Rows are points. Examples show where two turns around zero, p and q, send a point. Write where each new point lands after one turn and then the other. Backwards means that the second turn is done in reverse. Each puzzle has new turns, and all numbers are rounded.
In the rows, zero is written as 128.

Turn p:
[99 95] -> [98 96]
[126  95] -> [125  95]
[133 152] -> [134 152]
[153 170] -> [155 169]
Turn q:
[136 178] -> [139 177]
[106 101] -> [105 102]
[142 106] -> [141 105]
Where do these land?
p, then q: [104 149] -> [106 151]
q, then p: [174 145] -> [175 140]
q, then p backwards: [121 136] -> [121 136]
p, then q: [112  82] -> [108  84]

Turn p:
[130 150 162] -> [115 145 163]
[116 127  88] -> [126 128  86]
[ 91 133 157] -> [ 86 117 147]
[175 102 105] -> [185 122 116]
Turn q:
[118 112 178] -> [113  94 166]
[120 160 129] -> [116 157 139]
[131 114 133] -> [132 113 128]
[197 141  75] -> [202 165  97]
[ 99 114 131] -> [101 112 120]
[104 128 123] -> [105 128 119]
Where do these land?
q, then p: [150  96 144] -> [160 103 139]
p, then q: [119 133  92] -> [130 148  96]
q, then p: [ 88 148 175] -> [ 75 105 157]
p, then q: [155 135 100] -> [156 155 122]

Turn p:
[121 138 111 154  82 126] -> [122 122 119 160  83 118]
[121 116 177 111 158 160] -> [110 129 163 106 160 169]
[135 121  92 110  92 131] -> [136 107 107 111  88 114]
[114 132 115 128 149 147] -> [119 132 105 123 140 147]
[158 135 171 130 175 156] -> [152 145 159 122 169 175]
[123  82  78 138  98 116] -> [128  71  94 136 109  97]
[123 172 152 126 142  59] -> [128 189 149 140 147  75]
Turn q:
[154 105 155 131 153 117] -> [151 112 158 145 154 122]
[ 69 128 144 150 113 109] -> [ 66 137 145 140 113 116]
[163 132 126 117 101 157] -> [163 117 123 112 103 155]
[ 89 122 162 113 143 125] -> [ 94 136 163 112 149 125]
[105 106  46 151 146 121] -> [ 99 106  49 148 148 111]
[151 149 175 129 148 140] -> [155 154 169 135 141 149]
[166 155  88 105  92 126] -> [170 134  89 104  88 118]
Where do these land?
q, then p backwards: [ 85  98 112 125 153 131] -> [ 82  98 128 125 153 125]
p, then q backwards: [120 101  86 119 133 147] -> [128 103  85 117 118 146]
q, then p: [ 87 108 103 106  83 106] -> [ 85 106 121 106 109  79]
p, then q: [161 115 136 166 133 124] -> [152 114 138 169 136 143]
q, then p backwards: [116 140 100 152 142 132] -> [105 143 107 149 143 130]
q, then p: [172 163 165 105 119  94] -> [171 160 181 128 111 110]
q, then p: [156 169 193 123 134 163] -> [150 164 177 120 111 187]

Turn p:
[113 113 162 147 147 110 177 176] -> [107 120 176 140 143 124 158 185]
[117 116  97  80 135 102 109  99] -> [124 111  93  86 137  91 111 108]
[113 143 115 136 115 110  90  98] -> [116 129 115 138 113 109  93  92]
[ 95 153 136  84  97 118 133 111] -> [109 157 120  87  91 102 121 127]
[138 159 158 141 141 175 167 100] -> [129 171 158 123 130 165 171 100]
[164 160 144 115 161 104 168 162] -> [158 160 167 119 172 110 139 163]
[109 109 101 138 103 126 123  98] -> [113 111  97 140 104 113 138 103]
[ 99 110 100 158 118 172  93 152] -> [100 114  85 163 118 174 112 137]
[176 115  98 155 100 151  94 181] -> [180 114  94 178 123 162 104 161]
[156 100 169 126 163 114 126 104] -> [145  91 174 107 149 133 133 105]
Turn q:
[108 161 128  91 143 123 159 168] -> [126 173 157  90 150 132 142 154]
[127 147 161 103 113 106  90  83] -> [123 119 150 107 100 109  89  77]
[169 131 155  95 131 108 120 171] -> [174 133 162 118 150 107  97 151]
[126 169  78 146 149 147 124  95] -> [116 169  81 135 135 150 139  87]
[119 117 152 130 125 154 163 108] -> [126 111 152 133 117 140 170 116]
[141 155 151 178 125 108  80  92] -> [104 127 126 177 119 111  82  79]
[143  82 148 169 115  77 136  97] -> [114  81 120 164 113  63 135 124]
[107 142 123 103  86 161 117 173] -> [137 148 144 110  98 174 110 170]
[139  77 100 141  97 143 157 148] -> [150 103 101 143 107 132 161 177]
[108 134 119  90 156 158 137 158] -> [133 141 138  88 158 166 140 145]
[121  93  93 161 167 122 125 116] -> [105 103  77 141 161 123 144 127]
Where do these land?
p, then q backwards: [104 124 169 122 131 163 183 155] -> [ 77 133 132 117 117 157 180 159]
p, then q: [141 151  80 172 137 111 102 130] -> [100 133  85 172 151 117 111 104]
p, then q: [136 114  89 108 156  82 126 101] -> [121 112  96 100 158  77 127 115]
p, then q backwards: [172 121 102 148 164 102 113  83] -> [181 122 149 132 179 123 117  92]
p, then q: [160 133 136 153 105 107  99 148] -> [143 112 125 174 125 121  93 130]
p, then q: [160 161 110  99 151 120 117  98] -> [149 143 114 109 148 108 115  76]
p, then q backwards: [ 91 129 152 107 127 160 129 158] -> [ 76 133 115 117 113 144 123 156]
p, then q: [120 118 133 101  87 165 168 163] -> [158 168 140 122 108 148 149 181]
q, then p backwards: [ 80  89 186 111 128 156 138 167] -> [113  80 198 132 158 129 140 164]
p, then q: [136 109 104 131 140 132 103  71] -> [126  99  88 115 117 116 148  87]
p, then q: [109 158 146 154  84 109 132 133] -> [105 147 149 157  89 116 103 138]

Turn p:
[124 152 164 114 136 140 159 131 132 140 118] -> [117 157 165 125 144 134 139 125 154 134 121]
[164 100 124 111 116 171 100 153 156 104 107] -> [157 115 121 115 101 197 134 130 130 105 144]
[111 156  90  93 110 153 164 135 106 135 118] -> [112 164 125 102 116 129 179 141 105 155 111]
[124 100 127 175 133 128 127  96 167 122 175] -> [112 100 100 178 130 118 117  87 139 126 166]
[129  81 150 182 103 114 117  91 131  96 126] -> [133  89 131 165 109 103 118  94 121  69 143]
[ 80 118 132 144 144  88 129 121 148  95 143] -> [ 77 116 101 135 144 100 107 132 139  96 138]
[128 159 134 162 112  93 111 100 149 102 150] -> [128 155 102 153 116  90  90 112 136 106 149]
[155 137 120  83 169 161 110 126  82 142 104] -> [157 140 152 102 163 170 127 141  80 151 101]
[ 98  99 154 144  88 102  95 101 156 127 171] -> [109  94 120 119 103  90  93  84 143 115 174]
[130 162 108 114 146 171 126 187  87 169  90] -> [134 143 159 116 111 169 138 180 113 181  73]
[162 131 103  95 153 126 131 139 119 176  70] -> [173 128 125  99 151 154 146 138 135 152  63]
[130 143 128 120 126  89 166 156 103 129 165] -> [126 138 132 127 147  82 147 173 139 147 152]
Turn q:
[ 85 108 101 135 138 137 145 125 164 131 114] -> [ 86 123 113 140 127 110 134 119 171 139 106]
[137 142 121 160 142 103 155 133 149 122  71] -> [138 138 132 151 133 108 161 138 137 106  67]
[118 108  89 106 103 134 175 137 189 111 137] -> [103 132 111 127 113 130 169 157 202 144 138]
[126 225  99 139 131 126 123 116 125 101 155] -> [133 204 152 126 174 145 121 116 144  80 149]
[140  96 111 144 125 103 105 172 169 103 156] -> [142 105 140 151 143  83 124 172 163 142 158]
[124  96  90 124 138 122 152 128 117  92  95] -> [111 108  81 117 136 108 152 148 139 100 109]
[131  95 146 141 143 117 136 110 118 125 157] -> [132 100 128 125 124 105 146 101 114 135 154]
[156 117 117 113  87 134  57 112 105 161 170] -> [175 136  99 135 116 146  66 124 111 160 182]
[135 113 162 111 166 111 124 161 122 126 123] -> [127 102 158 102 139 106 131 148  99 145 114]
[131 157 131 140  53 138 102 112  95 118 139] -> [146 156 118 155  92 164  96 131 114  87 167]
[154 154 112 148 130 131 124 135  77 145 140] -> [144 145 114 147 163 151 127 125  83 118 142]
[103 113 164 137 112 135 118 136  93 184  85] -> [109 117 125 155  90 144 102 119  72 149  87]
[116 116 182  70 175 117 129 114 124 175 114] -> [118 122 151  66 108 121 124 103  90 185  92]
[135 152 166 124 149 185 146 103 144  97 135] -> [127 104 168  96 136 172 138  92 154 101 125]
Where do these land?
p, then q backwards: [129  83 149 115 115 113 148 126 133 155  99] -> [144 113 150 134 163 142 146 113 158  95 118]
q, then p: [112 132 148 121  94 145 146 120 188 107 111] -> [116 139 130 118  87 144 139 100 180 101 144]
q, then p: [143 150 104 143 144 140 180 154  67 169 148] -> [ 92 138 157 175 157 129 157 149  81 169 101]
p, then q: [108 103 161  97 129 144 133  96 147  83 105] -> [103 113 136  74 125 131 128 103 151  83 145]
p, then q: [121 126 141 130 110  96 135  90 150  92  73] -> [140 139 121  93 121 106 136 138 164  63 116]
p, then q: [156 128  62 133 159 129 127 136 132 134 143] -> [126 129  85 160 178 145 139 135 119 148 117]
p, then q: [ 90 141 133 103  94 145  80 128 132 110 109] -> [115 146 115  97  90 154  83 143 130 109 148]
q, then p: [167 151 117  97 171  82 112 155 163  94 109] -> [161 147 128  96 174 148 118 180 181 117 118]
p, then q: [104 143 111 148 150 120 151 128  93 187 186] -> [114 149 129 167 127  91 133 103  78 188 108]
p, then q: [101 116 142 163 120 147  86 156 129  98 138] -> [112 102 128 156 104 127  82 140 131 111 166]
q, then p: [133 138 153 152 131 164  92 116 121 149 132] -> [149 113 148 144 125 145  99  92 100 120 130]
q, then p backwards: [172 125 115 135 120 111 146 131  80 159 184] -> [172 123  92 107 135 159 140 108 109 108 185]

Turn p:
[174 116 140 138 153 117 105 131 125 102 154  90] -> [154  96 161 133 131 109 117 126 123 115 170  91]
[106 126 107 170  79 133 101 138 127 104 146 112] -> [119 127 101 158  65 108 106 131 122 109 138 128]
[187 105 118  77 122 146 105 142 130 137 121 148] -> [166 102 127  67 138 148 109 126 129 140 157 154]
[126 110 114 166 107 102 132  69  83 166 140 155] -> [111 141 122 158 122  98 130  57 105 175 127 156]
[125 160  90 134 126 181 106  81 169 105 121  79] -> [163 173  85 136 117 135 117 103 168  74 148  88]
[175 116 153 127 107 112 126 113 125 145 120 124] -> [153 114 154 107 110 126 134 102 130 163 131 121]
[ 78 128 145 131 154 162 101 166 146 154 114 124] -> [106 126 125 148 143 170  80 158 152 113  95 126]
[127 120 116  87 140 119 136 170  88 110 122 108] -> [118  95 118  98 147 136 131 152  77 110 126 114]
[106 140 125 105 116 115 144 104 134  99 159 163] -> [ 91 150 129 112 126 106 162 127 136 109 146 158]
[ 88  67 165 116 110  86 116 140 112 108 151 149] -> [ 62  64 149 122 110 103 132 124 131 125 115 156]
[ 89 156 122 138 142 169 182 166 192 125 122  52] -> [131 144  92 168 124 188 163 187 163  98 118  58]
[139 151 157 148 167 164 128 104 108 121  71 151] -> [176 156 162 140 160 137 121 107 124 104  77 145]
[145 172 136  80 133 108  95 176 130 167  99 136] -> [130 148 141  64 144 142  83 172 116 161 109 114]
[120 138 118 135 126 127 180 131 104 140 161 158] -> [105 148 128 150 136 140 167 133  96 148 145 158]
[134 114 114 170 137  79 163  91 147 137 119 172] -> [135 137 125 160 145  75 168 116 149 176 117 157]
Turn q:
[159 169 135 154 136  80 140 146 159 100 146 127] -> [173 173 131 169 137  87 149 136 120 132 138 123]
[119  93 162 157 107 154 186 130 127 150 124 146] -> [100  91 158 154 123 161 178 114 120 149 132 151]
[113 102 133 160 104 168 104  59 114 144  76 126] -> [ 80 108 116 134  88 163 111  90 139 135  58 128]
[107 154 141  83 170 136 155 134 133  82 141 118] -> [139 148 130 110 177 134 148 120 118  71 151 103]
[114 127 122 164 121 154 127 108  86 179  55 150] -> [ 67 126 100 121 100 167 137 147 120 155  69 162]
[127 104 122 122 160 142 109 160 115  84 159 131] -> [147  98 127 143 163 131  94 148 107  99 150 108]
[163 128 151 105 140 104 107 151 141 139 138  97] -> [170 140 157 107 146 115 118 145 140 154 126 107]
[149 165 100 135 134 118 118 140 145 147 179  91] -> [161 166 112 125 113 119 113 128 125 161 176  97]
[185 133  80  99 123 113 116 117 128 125 138 122] -> [186 130  97  97 116 108 105 114 121 139 131 144]
[ 91 120 185 147  75 153 143 112  83 150 121 175] -> [ 55 117 188 142  99 154 134 119 108 121 116 175]
[112 138 122  96 142 140 116 156 176 107 136 150] -> [145 135 123 135 157 132 121 140 175  91 158 134]
[130 150 112 119 103  89 143 178 148  98 144  86] -> [172 138 136 126 104  87 158 162 131 110 164  97]
[ 96  82  98 123 148 113 100  73 108 160 106 143] -> [ 70  95  89 100 139 106  96 102 140 148  95 133]
Where do these land?
q, then p: [120 110 122  92 123 124 150 120 100 100  79 145] -> [134  99 114  99 150 111 163 134 119  99 100 159]
p, then q: [124 184  82 163 139 139 143 154 170 108 143 118] -> [170 164 109 161 104 121 138 176 108 133 171 114]
q, then p backwards: [114 132 174 124 120 100 165 103 100 125 126 141] -> [116 138 161 119 134 101 151 102  85 111 137 151]
p, then q: [139 156 125  90 120 121  70 158 135 156 188 119] -> [114 143 166 102 125 128  65 142 151 118 183  99]
q, then p: [139 139  74 175 187 119 122 144 157  91 174 125] -> [155 133 104 184 142  88  98 130  94 145 189  94]
p, then q: [ 89 102 161 129 124  99 125 120 119 138  72 130] -> [101 109 114 112 130 122 156 137 163 124  66 130]
q, then p: [ 90  73 124 121  87 131 150  95 121 129 109 152] -> [ 94  93 105 131 120 113 161  99 162 119  97 165]
p, then q: [173 133 138 126 109 144  87 145 147 142 139 168] -> [148 142 167 128 132 133  84 128 157 140 144 169]
q, then p backwards: [153 156 110 137 129 131 103 121  99 170 139 118] -> [139 159 110 124  95 123 110 145 118 172 124 139]
p, then q backwards: [163 141  97 170 152 134 162 199 135 127 157  90] -> [143 130 114 182 148 140 137 214 124 110 158 103]
q, then p: [123 103 160 112 102 103 132  68 128 106  97  92] -> [135 115 129  95 122 110 169  88 150 123  73  96]
p, then q: [108  96 149 102 150 133 181  92 140 142  85 128] -> [122 115  89 122 163 162 184  97 146 126  99 129]
p, then q backwards: [129 138 149 121 122 186  74 144 111 131 156 136] -> [125 145 136 106 101 183  89 128 106 117 160 153]
